Each row of a before or after table is a point. The points were changed in one or more steps. Then noise was added and the rows were shuffled. The steps act on how far a point lies along the listed directions, d1 being the first. Name the steps. A step turns or swaps two directions, mirrors them in a line or flattens them onto one, adds a multiple of one to another, or multiplies one. Angles are multiples of 10 degrees, from the lower direction toward the higher: turns from -170 to 170, lines from 10 to 170 but not 90. Use the fewest steps. Two steps may share a direction if one is a turn and the other turns, adds or multiplies; they go together, in the order done. Otherwise the lowest direction goes first.
In the rows, zero is written as 128.

Directions:
(1): [ 74 126]
(2): [130  74]
Before, 14 rows:
[[118 116]
 [149 103]
 [102 128]
 [156 247]
 [140 179]
 [128 134]
 [134 110]
 [102 148]
 [129  98]
 [152 116]
 [153 191]
 [109 171]
 [152 108]
 [150 141]]
After:
[[139 137]
 [144 120]
 [142  99]
 [  3 112]
 [119 125]
 [ 79 118]
 [142 101]
 [150 104]
 [130 156]
 [ 92 151]
 [ 64 109]
 [113 153]
 [158 124]
 [109 109]]
Steps: mirror d1 and d2 in the line at 130 degrees

Directions:
(1): [144 115 173 187 181 139]
(2): [ 74  91  73 153 156 116]
(3): [ 89 131 156  68 178 151]
(4): [163 143  80 127 149 196]
(5): [175 133 104 104 175  71]
Before (11 x 6):
[[123 138  80 107  98 107]
 [169 108 121 249 127 116]
 [173 150  75 103  79 149]
 [133 135  83 133 107 112]
 [107 134  91 156 133 148]
 [116 121 101 148 121 127]
 [134 133 182 177  85 151]
 [110 121 146 134 145 109]
 [128 111 182 171 133 128]
 [112 107 159 136 177 144]
 [112 118  99 171 152 172]]
After (11 x 6):
[[156 119 133 161 161 167]
 [ 98 118 118 141 129 112]
 [101 125 107 116 112  85]
 [ 98 128  87 101 108  94]
 [112 138 212 140 111 155]
 [ 95 127 110 163 115 114]
 [110 113 124 189 118 121]
 [128 127 111 114  59  75]
 [100 105 220 174 157  70]
 [132 122 191 140 154 157]
 [124 129 128 126 160 145]]
Steps: add -0.3 times d1 to d2; turn d3 and d4 by 100 degrees

Directions:
(1): [ 97  96 195  91 119 179 105  81 155 173 140]
(2): [165  92 152 198 124 139 133 176 110 201 120]
(3): [153 115  80 174 130 156  70 103 206 115 117]
(4): [149 184 185 138 172 126  50 141 101 109 118]
(5): [130 163  86 118  61 114  77 109  90 177 171]
Before:
[[125 134 112 114  85 130 144 101 133 145 149]
 [ 72 101 233  51 198 107 249 170  97  44 117]
 [140 148 116 128 122  99 161 148 108 114 147]
 [143 128  93 148 119 148 104 123 151 141 140]
 [117 149  91 135 132 129  97 125 133  96 141]
 [134 148  74 112 137 100 125 115 135  72 111]
 [126  89 184 129 211 166 151 120 208  71  84]
 [134 163 108 120 132 124 115 106 147  75 137]
 [139 140 102 158 146 132 123 159 110 104 119]
 [136 177  92 131 106 108 109 108 121  86 141]
 [108 136 100 108 127 112  87  98 159 104 127]
 [135 112  58 136 112 134 140 133 159  96 137]]
After (12 x 11):
[[ 75 172 182  35  95  78 154 144  20 125 185]
 [135 102  81 157 156 138 177 107 217  37  92]
 [161 131  89 165 172 151  75 134 192  55 106]
 [128 130 184 117 161 139 162 129 143  95 110]
 [ 99  87 116 108 166 127 160 113 194  71  93]
 [145 129 114 150 142 152 109 130 159 126 123]
 [146 107  58 149 176 128 131 113 218  38  79]
 [120 170 129  90  75 125  76  97  95 176 179]
 [128 107  94 136 155 142 172 104 206  53 110]
 [115 102  83 151 155 149 146 125 192  67 110]
 [159 139 101 157 136 117 130 140 155  97 131]
 [150 134  47 181 114 144  87 134 152 115 125]]
Steps: add -1.5 times d1 to d3; add -1.5 times d2 to d5; turn d4 and d5 by 160 degrees

Directions:
(1): [167 124  78 145 190 168 121 147 112 167 132 153 105 162 201 168  67 171]
(2): [170  83 155  83 180  90  97 190 106 188 137  98 163 141  71 159 142 112]
(3): [112  99 134 196 122 157  90 149  80 151 159 147  66 166 112  80 132  49]
Before (10 x 18):
[[134 170  88  96 142 127 139  65 170  89 116 159 134 115 196 164  95 207]
 [142 139 103 122 146 165 176 111 134 119 120 149 135 127 197 150  83 206]
 [137 155  77 118 121 156 121 110 102 123 121 145 111 136 177 126  92 135]
 [110  94 187  85  99  55 102 145 129 119 122  67 167  96   7 105 174  73]
 [ 84 114 168 131  82 110 117 125 137 119 123 109 132 135  70  54 181  59]
 [126 117 158 123 113 126 118 149 104 134 140 127 111 126  97 103 150 110]
 [140 109 144 162 130 144 108 151  94 138 134 155  92 137 138 133 119 115]
 [102 131 135 135  62 112 150 114 132  93 131 116 133  88  87  94 168  89]
 [133 178 111 107 157 133 184  80 178 113 102 130 143 106 192 175  75 229]
 [106 143  89 161 136 150 125 117 126 142 141 147  83 128 160 108  94 134]]
After (10 x 18):
[[124 121 161 115 109 122 122 146 110 130 138 123 119 120  93 104 154 116]
 [ 86 122 172 110  78  98 128 117 152 109 113 102 153 120  68  64 186  77]
 [143 132  99 140 152 175 166 118 122 128 127 156 119 139 202 144  77 193]
 [106 137 133 118  65 105 158 109 143  88 124 112 146  80  92 108 166 108]
 [140 170  98 127 172 150 174  90 163 129 110 140 124 122 208 175  60 223]
 [119 104 183  62 105  47 115 138 144 112 112  62 188  84  17 125 170 103]
 [135 109 150 163 121 140 108 150  93 133 135 152  91 133 126 127 128 104]
 [133 152  78 127 119 160 115 113  96 126 125 147 104 140 174 119  94 124]
 [139 163  78 112 153 139 131  73 158 102 123 167 117 128 210 163  83 201]
 [100 140  95 166 129 149 121 116 123 140 142 146  78 130 151  99 101 123]]
Steps: turn d1 and d3 by 20 degrees

Directions:
(1): [175  87 161 197 143 105 101  88 165 154 156  73 125 107 104 116 175  70
  46 117  93 171 160 153 171 129 126 157  79 162  65 108]
(2): [158 165  11 134  87  95 147 159 117 140  77 104 121  73 133 132 126 123
 128 100  55 126 113 145  62 128  60 158 114 103  84  91]
(3): [ 96 107 133 109  59 141 139 136  99 104 117  60 143 146 133 135 152  84
 143  91 138  19 166 163 195  80 112 182 149 146 164  76]
(4): [179 141 138 129 100 177 143 126 109 114 179  98 166 125 156 149 156 126
 163 110 130 112 235  48  75 198 155  81 104 110 108  83]
(5): [117 131 160 105  81 129  64 111 189 135 115 111 179 140 141 140 187 172
 135  93 109 143  87 176 158 186  69  78  88  49 178 127]
(6): [163 184 146 157 116 121 176  80 100 185 178 109 217 109  61  95 132 140
 152  85 170 118  54 152  89 124 129 124 143 183 152 117]
Before:
[[160  95  54 140 155 120 119 157 120 104  94 170  43 117 152 127  92 101
   90 157  55 140 191  82  90 105 146 134 131 128  32 133]
 [158 134  74 141 188 119 148 145 145 138 120 191  95 103 152 141  58 128
  116 158  94 201 122  83  37 155 147 118 115 149  73 152]
 [110 137  30  94 171  81 109 182 138 121  47 221  37  99 153 130  73 135
   88 172  78 177  72 145 100  86  92 153 133 100  82 174]
 [115  98 165 131 116 126  95  96 155 119 140  94 142 141 140 135 154  99
  103 133 119 117 137 144 180 124 115 146 114 126 134 142]
 [182 143 109 187 164 115 108 124 154 166 147 140 160  80 125 120 131 160
  111 102  87 209 114 118  46 191 129  91  98 117  88 141]
 [121  97 122 131 194 148 128 142 135  96 119 173  65 147 151 127  97 115
  127 181 114 161 182  49  99 140 180 117 120 128 102 145]
 [138 140 110 130 122 155 168 118  65 130 153 128 136 127 105 102 121 135
  144 135 138 120 145 115  76 110 168 130 157 154 100 135]
 [ 90 149  80  86  82 109 114 192 136 112  51 145 122 132 149 140 130 154
  161 122  98 100  61 154 111 137  56 128 123  54 159 138]
 [176 115 152 183 154 129 123 118 154 177 146 139 132 124 104 130 148 114
   97 128 118 177 105 128 103 152 140 105 102 159 107 154]
 [124 129 127 169 180  60 140 113 136 178 128 166 106  85  59 107 112 112
   90 139 116 220  31 164 127 101 116 147 124 182 100 180]
 [117 132 139 132 131 156 115 141 104 101 142 141 127 150 126 120 120 135
  131 119 154  99 140 107 129 133 156 130 137 147 154 121]]
After, 11 rows:
[[173 143  78 153 120 134 138 159 133 158 110 143 121 108 131 145 134 131
  132 122  88 152 119 109  53 163 112 100 110 122 102 135]
 [134 125 132 161 126 136 113 127 114 118 143 110 128 133 108 113 138 109
  101 103 135 108 135 132 143 123 141 155 124 162 129 108]
 [162 162 105 158 165 127 118 137 142 156 138 172 160  91 135 124 109 188
  145 107 111 197  94 108  29 192 134  76 123 109 119 157]
 [128 113  77 114 145 117 124 181 122 103 107 172  54  98 166 169 116 120
  135 162  72 195 193  53  77 174 122  99 101  88  71 143]
 [119 133  91 127 184 105 148 132 105 138 103 221  79 137  97  91  53 147
  119 162 125 136  55 130  96  59 157 134 185 169 105 186]
 [147 131 116 148 210 117 146 125 150 154 141 201 108 115 126 127  54 131
  109 160 123 211  88 102  58 144 167 114 125 175  93 173]
 [ 76  92 227 108 145 143  79 145 166 107 120 163 122 186 141 133 146 144
  131 158 164 131  99 131 191 148 138  94 114  85 179 179]
 [113 133  92 111  87 116 117 126 131 120 100  96 144 119 149 136 136 115
  134 119  96  95 114 145 132 117  78 153 126 104 140 131]
 [ 92  99 136  92 218 117  84 157 158 105  96 249  33 148 157 129  76 140
   82 208 136 199 103 107 150 102 160 114 135 111 105 209]
 [132 120 104 174 190  94 150 105 136 159 111 147  99 114  81  88  96  98
   92 149 108 169  68 136 109  87 140 172 127 185 100 144]
 [143 126 132 143 131 158 158 111  74 128 165 122 135 132 105 101 131 125
  131 138 140 129 164 112  94 114 181 128 151 160  93 133]]
Steps: turn d2 and d3 by -20 degrees; turn d1 and d2 by 120 degrees; swap d4 and d6

Directions:
(1): [125 128 104 136 134 108 116 141 155 180 154 132 196  59  84 130 157  34
 203 137 146 168 116 125 144  28 148  97 137 149  68  91 119 160 128 103
  67 170 155 122  47 140  98 144 195 163 120 194 139 125  91  68 142 169
  92 119 128 170 122 117  49 131  98 142]
(2): [108 122 129 104  86 133 137  97 161 111  84 185 173 121  69 108 119 113
 189 111 111 143  85 117 140 106  65 171 147 157  93 181 210 162 243 121
 150 102 202 114 165  76 151  89 151 129 147 100 175 121 120 176 119  82
 189 155 175 143 105 129 169 170  47 135]
(3): [ 91 109 162 186  40 166  78 138 182 115 155  93 179  89 136 110 132 143
  33 147 125 170 170 133 144 181  96 133 114 108 139 176 111 130  75 170
 137 133  97  67  75  84  83 139 166 176 110 108 192  48  79 151 188  90
 159  85 151 158  89 110 117 137 119 157]
(4): [ 40 116  87 210 148 143 144 118 129 178 100 193 138 141  76 108  91  65
 122 199 133 121 194 129 135 120  75  98 115 161 161 120 136 102 111  85
 165 129 106 185  80 149 164  86  86 167 142 161 167 146 136 166 114 160
 155 111 197 130 183  94 192 107 217 137]
Before:
[[ 58 119 121 215  92 128 122 129 155 147 122 157 214  95  50  96  90  70
  105 184 129 182 172 129 150 134  62 114 108 130 132 155 144 148 127 132
  130 134 123 126  39 109 134 113 170 189 116 140 216  97  94 157 149 142
  167  86 180 164 131 103 161 116 158 152]
 [ 54 114 152 160  52 171  99 111 162  98 107 141 140 166 119  90  93 145
   59 158 109 141 174 131 123 208  43 158  99 129 172 200 170 106 170 160
  181  88 111 120 130  72 133  98  99 153 165  72 201  99 130 197 158  89
  208 103 194 142 140 102 204 141 141 146]
 [  7 123 113 213  61 165 106 125 196 125 104 155 167 122  65  97  90 123
   63 173 114 171 176 121 166 185  59 128 108 150 173 171 153 125 120 165
  180 126 107 138  71  99 136 101 121 161 116 107 217  84  94 203 153  91
  196  94 213 144 133 105 203 108 156 172]
 [194 143 128 105 164 118  83 159  93 133 193  26 132 116 209 156 164 126
   91 101 133 139 108 134  92 114 231  98 131  80 124  93  54 114  35 154
   78 180 102 118 118 178  72 197 152 112 110 161  77 127 127  47 158 152
   48  90  34 140 118 165  29 101 163 109]
 [117 122 121 141 182  96 135 157 101 135 123 148 107 147 131 118 104 113
  139 131 146 108 145 147 118  79 130 130 128 120 136  92  93 127 123 117
  122 146 125 177 107 174 131  88 101 104 138 144  93 166 115 116  93 163
  138 129 127 132 149 126 128 110 166 120]
 [176 149 129 103 198  78 165 172  67 147 150 108  76 171 192 144 150 133
  162 113 141 119 136 153 116 139 211 108 131  90 128  80  70  83  90 131
  108 120 102 174 166 183 117 152  70  94 137 147  45 179 143  69  84 187
   69 131  85  89 143 144 101 107 176 115]
 [ 46 115 131 212  50 165 135 143 199 141 140 146 174 109  97  79 138 114
   68 186  99 158 182 125 137 174  87 117 122 122 143 169 132 131 116 129
  146 121 104 100  95 107 137 113 141 193 107 134 191  89  92 155 159  88
  172 132 193 153 121 101 178 111 151 157]
 [114 129 137 151 177 119 104 141  97 150 144 146 125 135 139 128 125 123
  125 140 144  95 162 133 111 143 147  98 131 124 136 100  82  94  75 133
  137 117 100 159 123 173 135 143  97 132 125 150  87 146 166 138 102 147
  114 107 128 128 146 116 140 125 180 124]
 [ 65 123 123 184  85 162 106  98 159 101 114 185 170 129  75  88 108 128
  118 146  85 140 135 123 153 145  42 154 121 146 140 192 186 128 176 118
  163 109 139 116 129  91 140 102 132 155 144  93 213 118 123 193 122 104
  179 131 180 140 128  99 159 137 107 146]
 [ 76 116 113 205  98 138  95 151 154 135 148 124 161  84 128 139 124  81
   58 191 138 143 194 147 122 143 113  96 114 114 163 130  85  99  56 134
  135 162  68 122  65 124 119 129 113 188 114 184 158  83  90 136 147 159
  123  86 148 140 123  90 126 110 204 148]
 [171 163 125 134 157 109 142 153 106 160 144 109  90 138 162 133 146 148
  118 102 119 101 106 141  98 134 159 104 138 127 141  95 103 113  79 119
   99 115 104 139 126 164 127 125 102 132 109 138  69 172 120  92 126 160
   99 128  93 120 128 142 100  87 166 128]
 [ 22 118 141 214  74 177 118  97 149 128  88 176 128 133 113 120  72 103
   20 192 119 140 212 130 108 189  60 112 109 150 168 144 128  90 117 136
  190 112  89 118 101 103 176  90  92 140 135 105 209  98 142 218 152 106
  187 111 195 143 143  99 205 122 198 155]
 [179 160 130  79 176  97 134 152  87 159 144  89 113 137 158 143 141 113
  152 114 127  92 114 154 114  97 194  99 113 106 129  61  89 123 104 140
   97 162 110 141  92 170 139 166 133 105 147 159  40 158 127  78 113 179
   64 121  88 103 146 145 100 113 167 105]]
After, 13 rows:
[[171 159 128  95 173  98 130 150  91 163 147  91 118 131 153 141 145 104
  144 122 129  99 126 154 119  96 192 100 115 105 131  59  89 121  95 139
   95 168 105 144  77 171 137 166 136 115 145 168  46 155 121  77 116 180
   60 117  95 107 149 137  96 109 175 110]
 [ 90 127  98 157 142 126 129 131 132 133 112 168 130 117 108 138 111  80
  118 173 129 114 164 137 113 121 106 115 121 134 154 126 129  99 124 112
  150 150 108 155 125 129 159 102  86 153 130 181 134 129 123 145 104 157
  132 122 152 115 144 102 164 119 187 129]
 [ 48 127 144 169  91 166 136  88 131 108  68 187  99 163 127 123  73 130
   51 166 115 121 177 131 103 192  70 130 116 155 169 148 154  98 162 134
  196  96 112 131 157 100 196  85  77 109 145  87 189 125 166 229 130  93
  194 139 182 124 142 112 227 136 175 144]
 [175 146 134 113 189  79 155 175  75 144 155  96  85 160 196 147 154 132
  155 119 141 129 146 152 124 144 214 100 123  80 128  83  62  84  70 139
  106 123  92 164 158 181 105 160  77 101 133 148  51 167 136  64  93 189
   60 118  83  94 142 143  93 106 181 114]
 [173 162 122 134 157 106 142 151 106 161 146 114  93 140 155 133 148 144
  122 103 119 103 110 133  97 128 157 101 142 136 140  92 103 115  79 117
   98 116  99 137 121 163 126 126  99 135 113 137  71 171 116  90 128 160
   97 126  92 118 129 138  97  89 165 126]
 [117 135 140 143 181 122 110 137  90 148 142 147 118 141 140 127 125 134
  130 134 142  92 155 134 110 151 153 101 129 122 134  99  91  92  85 133
  140 115 105 161 138 172 138 142  95 123 128 144  81 147 172 140  98 144
  117 114 131 129 144 121 142 128 182 121]
 [ 29 129 110 171  82 153 125 112 179 109  76 176 141 151  67 102  86 141
  101 148 105 147 148 118 161 180  60 147 119 157 170 176 178 128 172 160
  193 109 135 153 124  99 165  86  99 128 128  88 194 118 120 213 127  88
  206 121 206 129 137 117 220 118 138 156]
 [ 74 122 128 169  83 165 107  97 152  90 115 181 161 133  84  87 105 141
  109 139  86 137 129 124 149 158  42 158 124 144 140 199 191 126 179 124
  167 102 138 114 145  84 141 106 125 152 147  79 208 121 128 195 121  94
  177 134 182 138 124  97 162 137  99 140]
 [194 146 105  90 192  98 104 150  82 150 174  57 137 119 176 156 160  92
  152  96 132 134  92 129  98  69 229  95 138 104 107  84  76 129  79 126
   75 178 134 141 124 192  93 182 150 101 123 182  76 162 142  41 131 168
   49 108  46 140 137 165  39 105 158 103]
 [115 124 129 155 165 104 128 159 100 135 124 137 110 146 141 116 105 126
  110 132 145 109 153 148 113  96 132 132 128 111 143  95  84 130 111 126
  131 149 111 172 102 169 123  94  99 109 133 136  96 158 113 118  98 162
  142 116 128 128 149 120 127 108 174 124]
 [ 63 121 114 195 112 123 143 118 141 140  99 185 193 123  44  89  78  83
  130 176 120 163 151 125 148 141  50 120 109 142 137 157 171 141 165 118
  145 123 136 148  79 113 158 100 145 166 128 127 204 125 121 177 127 139
  174 105 188 147 146 109 195 115 154 141]
 [ 61 121 122 176  76 150 157 129 178 132 115 175 154 138  84  79 133 120
  113 166  96 138 154 122 129 163  88 134 131 132 138 164 162 135 167 111
  155 107 131 129 144 111 162 100 124 165 127 127 169 123 116 163 130  85
  176 166 197 137 132 107 204 121 137 141]
 [ 82 116 151 120  60 161 111 104 153  81  99 139 128 178 124  90  97 160
   85 135 103 131 144 126 122 199  45 171 114 129 158 199 185 115 201 158
  184  81 131 122 167  73 145  98  97 127 172  59 182 114 145 198 140  83
  205 120 180 133 137 119 208 148 120 138]]
Steps: turn d1 and d4 by 20 degrees; flatten d2 and d3 onto the line at 30 degrees
